Each row of a before or after table is a point. One or more steps were done to the points. Then noise was added and the rows were shuffled. The steps act on columns, c1 being the first. Write out the steps. A step turns or swaps two columns, mirrors them in a line or flattens them onto one, adds a multiple of one to another, or multiplies or shifts one. Angles are multiples of 10 degrees, from the lower column toward the higher: turns from -170 to 170, lines from 10 to 170 but not 90. Use the fewest steps. Two steps may share a column if one is a turn and the other turns, adds or multiplies; they go together, in the order done. Otherwise the lowest column goes first.
In the rows, 128 means zero.

Before (9 x 3)
[[106 170 150]
 [124  97 117]
 [101 149 149]
 [136 152 163]
 [114  65 130]
 [142  89 121]
 [124 165 155]
 [134 192 180]
 [119  98  65]]
After (9 x 3)
[[128 182  93]
 [115  83 127]
 [144  45 117]
 [134  82 123]
 [129 184 163]
 [147  86 108]
 [151 158 117]
 [107  98 121]
 [130 160 119]]
Steps: shift c1 by 10; turn c2 and c3 by 150 degrees

Before (10 x 4)
[[152 154 178 135]
 [130 152  79 132]
 [104 170 148 133]
 [113 144  89 116]
 [108 121 151 127]
 [101 144  79  96]
 [ 88 133  73  93]
 [ 94 195 176 105]
 [129 136 141  96]
 [152 143 191 120]]
After (10 x 4)
[[ 86 134  94  74]
 [128 140  96 141]
 [113 149 118  90]
 [100 149  96  75]
 [ 94 213 106 179]
 [107 120 126 150]
 [153 161 134 181]
 [105 185 135 149]
 [128 158 130  76]
 [152 149 121 192]]
Steps: multiply c2 by 1.3; swap c3 and c4

Before (11 x 8)
[[113 109 137 161 101 125 106  97]
 [ 84 109 106 179 136 113 158 106]
 [127 140 124 153 161 108 107  85]
 [149 107 102 155 119 159  83 162]
 [151 171  86 129 107 156 108  98]
 [ 84 116  97 142 154 172 152 116]
 [ 96 104  91 124 154 137 144 135]
 [ 85 109 114 171 155 127 129  95]
 [129 140 131 110 154 171 147 155]
 [128 141 145 164 101 174 121 148]
 [ 79 136 109 139 165 138  86 161]]
After (11 x 8)
[[132 110 134 161  98 126 144  51]
 [185 118  97 144 153 171 146  96]
 [105 135 108 140 167 137 196 209]
 [ 62 177  89 127 106 154 140  50]
 [133 139 129 109 155 174 127 194]
 [177 105  90 125 154 140 137 144]
 [168 107 114 173 154 125 155  48]
 [111 138 146 164 101 174 137 173]
 [101 138 123 152 161 108 141  20]
 [ 98 106 103 156 117 156 124 212]
 [196 108 105 179 138 118 138  71]]
Steps: add -1 times c2 to c7; turn c1 and c7 by -120 degrees; multiply c8 by 2.5

Before (12 x 9)
[[ 96  81  38 112 111 141 142 110 134]
 [103 140 151 114 139 142  85 155 154]
 [105 175 111  86 194 175 145 157  98]
 [119 113  96 109 111 122 127 173 125]
 [135 139 101  72 126  65 105 107 131]
 [144 119 155  81  85 130 130  86 119]
 [191 126  96 117 172 124 104 101 126]
 [100 183 129  22 166 156 146 185 177]
 [114 103  83 141 170  86 165 162 156]
 [116 170 123 134 137 147 121 188 146]
 [135 110 118 144 137 183 109 114 153]
 [126 169  92 150 108 125 123 113 107]]
After (12 x 9)
[[ 80 163 141  82 117 161  89 164 145]
 [102 124 122 158  75 107  68 105 136]
 [128  93 154 151  16 145 153 184 195]
 [ 36 173 159 152 126 138 142 109 117]
 [110  74 151  94  57 147 174 156 117]
 [151 124 153 127 111  85 140 157 154]
 [155 133 112 187 105 132 128  87 119]
 [124  93 140 116 132 120 147 191 162]
 [118 155 122 115 139 106 183 116 145]
 [ 96 128  62  94  96 105 122 102 127]
 [ 92  83 131 134 155 127 122 111 122]
 [ 95 140 135 150 120 130 123 173 120]]
Steps: turn c1 and c3 by -90 degrees; mirror c2 and c9 in the line at 80 degrees; turn c4 and c5 by 120 degrees; swap c6 and c7

Before (13 x 11)
[[ 76 114 124 176 155 102  80 150 141  95  71]
 [108 209 179 126  74  76 197 131 109 130 135]
 [147 125 126 191 167 153 146 193 136 108 153]
 [107 172 142  95 109 159 118 101 136 161 115]
 [ 86 137 232 111 174  85 183 145 165 140 110]
 [170 120 137 125  93 118 181 110 132  97 115]
 [133 111 108 128 124 101 127 126 112 139 130]
 [104 123 156  85  35 112 179  99 148 105 107]
 [128 132 100 114 112 142 191 170 118 141 113]
 [129 169 131 139 166 132 154 155 186 159 173]
 [146 140 147 127 101 125 125 145 120 117 181]
 [ 81 188 127 142 150 129 141 131 128  67 159]
 [116 167 157 111 130  82  90 149 137  90 113]]
After (13 x 11)
[[132 174 128 142 179 129 182 157 122 157 134]
 [ 76 111 128 173 153 103  55 149 109  95 118]
 [132 115 115 126 119 100 128 126 122 137 125]
 [115 167 157 111 135  87  98 147 130  84 104]
 [127 136 105 115 110 146 153 170 136 141 191]
 [113 213 179 129  85  77 169 128 153 128 186]
 [106 121 155  83  79 115 137 100 208 104 184]
 [ 90 137 233 110 174  79 140 145 105 136 183]
 [105 174 146  94 119 154 113  98 148 165 122]
 [ 83 188 125 142 138 126 164 132 113  64 129]
 [143 144 146 126 110 130 172 146 145 112  97]
 [163 119 140 125 109 123 140 108 155  96 185]
 [148 130 131 198 159 152 164 193 103 110 131]]
Steps: multiply c9 by 0.7; turn c5 and c9 by -50 degrees; mirror c7 and c11 in the line at 30 degrees

Before (13 x 14)
[[142 130 121 157 117 162 137 133 115  98  92 160 114  74]
 [169 127 130 110 147 111  99 163 146 123 138 126 118  89]
 [155 147 103 141  82 123 114 129 124 132 155 162 120 113]
 [138 122 122 158 127  97 107  97 143  93 138  98 143 108]
 [114 133 136 106 157 124 138 149 127 140 155 136 115  66]
 [132 111 148 179  90 105 114 110 184 124 137  91 139 131]
 [108 128  89 126 182 145 112 120 110 130  98  95 115  81]
 [145 167 125 187 191 108 117 116 125 158 113 135 155 131]
 [132 146 132 122 100 104 105 149 144 108 133  83 156 106]
 [142  97 129 148 130  85  94 102  99 178 141 132 161 141]
 [150 151 158 132 139 119 117  89 159 119 135  71 142 113]
 [165 132 142 172 145  78 169 129 107 137 110 132 113 143]
 [107 166 147 128 118 110  94 147  94 111 161 108 112 138]]
After (13 x 14)
[[139 131 104 159 127 100 149 143 145  92 137  36 146 111]
 [110 164 119 191 189 107 118 134 127 153 112 103 157 130]
 [162 117 100 150 129  88 114 138 102 178 138  39 162 141]
 [117 113 136 126 182 142 153 170 109 132 102  48 114  81]
 [153 161 159 112 149 112 121 114 145 119 140  44 119  90]
 [146 122 105 181  90 105 161 114 185 124 135  50 140 131]
 [148 160 125 171 147  76 138 120 110 138 111 249 115 143]
 [117 142 148 119  98 104 164 115 144 109 132  14 157 107]
 [ 85 134 141 127 121 113 136 102  90 110 160  14 115 134]
 [131 161 137 139  84 125  89 157 125 136 158 124 118 116]
 [134 139 136 155 116 163 103 132 114  96  89 187 113  74]
 [114 121 141 106 157 124 124 112 125 139 152 161 117  63]
 [127 158  81 134 141 121 180 111 156 119 136  37 138 113]]
Steps: turn c1 and c2 by 50 degrees; turn c3 and c8 by -110 degrees; turn c7 and c12 by 70 degrees; multiply c12 by 3

Before (11 x 18)
[[104 161 147 109 155 102  97 139  76 132  93 121 116 154 105 146 112 124]
 [101 156 119 157 137 101 150 134 110 141 126 158 206 108 194 152 129 173]
 [154 172 154 126  85 142 114 140 116 144 103 109 130  88 104 139 131 139]
 [114  65  41 120 213  84 140 121 129 121 108 122 127  88 123 149 104 129]
 [103 143 139 135 143  83 111 131 118  83 142 119 129 128 117 132 138 139]
 [ 87 169 162 131 110 119 100 153  99 148 139 113 111 106 133 144 177 149]
 [110 149 155 201 128  87 128 136  87 119 120 129 116  91 133 147 136 135]
 [ 97 166 146 112  82  83 107 154  66 145 144 130 158 154 108 138 125 132]
 [ 90 170 153 111  95 100 124 139 130 141 149 107 110  96 246 143 135 126]
 [248 157 132 202 117 127  96 141 101 142 121 115 113  90 141 106 164 157]
 [102  65 154 123 167 121 105 138 122 117 150 119 125  88  99 152 107 131]]
After (11 x 18)
[[ 63 186 183 115 215  87  79 151 129 159  10 119 124  89 165 150 132 130]
 [171  87 122 121  87 140 136 121 131 102 168 110 128  90 139 137 141 134]
 [220  99 206 196 123 129  97  89 134 102 159 113 111  89 109  94 128 147]
 [ 83 102 138 156 134 103 112 126 145 101 166 159 199 108  71 152 128 161]
 [130 184  86 116 164 120  95 149 124 161  57 120 124  95 150 153 146 136]
 [124  95  98 108 153 102  61 138 120 115 145 125 114 157 139 141 147 104]
 [114  98 102 138 140  85  43 111 133 168 171 122 124 133 134 133 133 137]
 [133 107  93 199 125  90  67 117 124 129 151 130 116  90 114 151 131 124]
 [127  92  92 111  84  82  42 121 115  97 200 128 159 152 139 141 156 111]
 [ 92  89 120 104  92 102  82 121 125 102 210 105 108  98   9 143 136 123]
 [117 102  83 130 111 115  88  74 134  91 209 121 107 105 113 144 134 136]]
Steps: turn c3 and c15 by -160 degrees; turn c1 and c3 by 40 degrees; add 1.5 times c2 to c11; turn c2 and c10 by -160 degrees; add 1.5 times c6 to c7; turn c8 and c17 by 110 degrees; flatten c9 and c18 onto the line at 70 degrees

Before (8 x 24)
[[143 116 149 203 132 118 117 149 152  93 142 147 154 108 118 124 154 127
  143 123 101 151 142 162]
 [142 170 139 115 145 152 115 158 128  93 144 118 127 134 111 131 141 140
  106 118 105 157 114 125]
 [168 166 129 131 142 145 133  90 144 100 143 118 150 105 127 127 136  86
  100 151 130 160 125 144]
 [135 148 136 114 141 116 175 137 153 157 110 141 161 163 112 157 140 249
  107 148 225 148 121 163]
 [159 168 158 114 110 142 114 112  74  89 124 126 133 106 128 135 137  83
  103 115  97 125 139 142]
 [139  88 145 116 135 139 129 144 151 106 119 103 116 151 124 131 125 125
  197 117 108 155  88 141]
 [151 141 127 113 143 107 145 145 151 148 114 135 145 109 148 137 147  95
  120 136 118 116 108 116]
 [177 160 116 117 106 117 114 151 146 144 130 130  81 146 159 121 124 109
  169 116 102 156 123 117]]
After (8 x 24)
[[168 166 129 130 141 145 133  90 143 109 140 118 211 103 127 127 136  86
  100 150 124 161 108 144]
 [177 160  97 116 106 117 114 151 146 143 110 131 142 135 160 123 124 109
  168 116 154 157 135 117]
 [134 150 146 114 141 117 175 136 153 155 107 141 221 162 112 158 140 249
  107 148  31 148 141 162]
 [139  87 170 116 134 139 129 144 151 136 112 103 177 147 125 131 125 124
  197 117 147 154  84 142]
 [143 116 180 203 131 118 117 149 152  92 139 148 215 106 118 123 154 127
  142 124 155 150 116 162]
 [152 141 125 113 144 106 144 144 152 156 152 135 204 130 148 137 147  94
  119 134 137 115 124 115]
 [142 170 156 114 146 152 114 157 128 110 115 118 188 118 111 130 141 140
  106 117 150 157  95 126]
 [159 168 203 113 110 142 114 111  74  91 150 127 192 120 127 135 138  84
  104 115 159 125 111 141]]
Steps: multiply c3 by 2.5; turn c10 and c23 by 40 degrees; mirror c11 and c14 in the line at 120 degrees; shift c13 by 60; multiply c21 by -1

Before (11 x 32)
[[120 158  77 148 131  93 138 194 132 112 122 131 120  51 105 144 116 210
  124 142 160 137  99 122 135 126 148 115 123 134  96 148]
 [ 80  77 112  89 127  90 114 112 155 135 139 128 106 139 171 124  79 109
  124 144 151 130  99 113 150 116 129 118 125 134 107 136]
 [132 103 142  94 115 102 144 192 133 128 116 122 109 148 130 144 138 115
  125 138 148 108 103 100 141 178 114 161 125  92  86 128]
 [132 128 144 175 158 192 124 164 119 112 119 127  97 148 121 124 133 120
  135 130 117 121 105 207 126 113 137 112 124  95  88 128]
 [114 146  60  96 146  92 125 134 128 173 119 133 126  57 112 142 125 119
  118 130  96 133  97 106 217 119 178 184 126 166  86 194]
 [112 143 120  97 151  93 129 116 124 112 111 124 119  44 110 123 112 135
  121 127 113 128 180 126 132 146 120 100 115 136  85 127]
 [140 138 139 100 167 232 153 106 144 126 142 106 131 130 160 134 114 142
  126 121 169 137  99 125 140 119 135 102 102  96  90 132]
 [108 142 135 115 110  95  95 103 125 149 116 126 120 139 129 134 124 137
  125 129 152  10  97 122 181 164 164 126 127 102  91 130]
 [137 133 123 119 140 141 136 120 133 129 146 125 127  77 137 143 131 100
  111  62 164 128 102 142 126 118 109 141  94  94 159 178]
 [121 143 121  96 111 100  92 202 161 134 155  92 113 111 136 142 115 106
  124 148 158 126 102 107 129 129 127 104  98 103 128 131]
 [ 92   7 117 125 137 104 150  96 140 145 147 126 128 121 167 110 134 102
   98 136 158 126 135 156 122 117 146 104 116 100 214 184]]
After (11 x 32)
[[123 158  77 149 131  94 138 194 132 128  86 125 109 198 105 144 117  69
  124 142 160 138  99 130 134 126 148 116 161  13  96 148]
 [131 133 122 118 140 141 137 121 133 127 128 131 129 165 137 144 131 128
  111  60 164 127 102 126 126 118 108 141 177 217 160 177]
 [107 129 144 175 159 192 124 164 119 110 130 135  99 108 121 123 133 112
  134 130 116 121 105 136 126 114 137 111 124 189  88 128]
 [ 87   7 118 125 137 104 151  96 140 121 146 132 143 130 166 110 134 130
   98 136 158 126 135 144 122 117 146 104 141 205 213 184]
 [114 142 120  97 150  94 129 116 124 130  73 132 110 203 110 123 111 128
  121 126 113 127 179 133 133 146 120  99 169 107  84 127]
 [122 145  59  96 146  91 123 133 128 103  86 132 167 194 112 141 125 160
  117 129  96 134  97 130 217 118 177 184 155  81  86 195]
 [113 142 134 116 111  95  95 103 125 112 121 136 142 118 129 134 125 103
  126 130 153  10  97 134 181 163 165 126 125 156  91 130]
 [128 142 121  96 111 100  92 203 162 125 153 167 125 134 136 142 114 129
  125 148 158 125 101 127 129 130 126 103 161 195 129 131]
 [139 138 139 100 166 232 153 106 144 139 148 148 128 117 160 135 113  97
  125 121 169 137  98 125 141 119 135 102 153 159  89 132]
 [140 103 143  93 114 102 145 193 133 115 126 139 118 109 129 145 137 114
  126 138 148 109 102 123 141 178 114 161 125 200  86 127]
 [ 90  76 112  88 126  90 114 112 155 107 145 136 122 116 170 124  80 147
  124 145 151 129 100 142 151 116 129 118 126 143 107 137]]
Steps: flatten c1 and c24 onto the line at 160 degrees; turn c10 and c13 by 60 degrees; turn c10 and c12 by 160 degrees; turn c14 and c29 by -160 degrees; add -0.5 times c14 to c11; turn c18 and c30 by -140 degrees; multiply c30 by 2
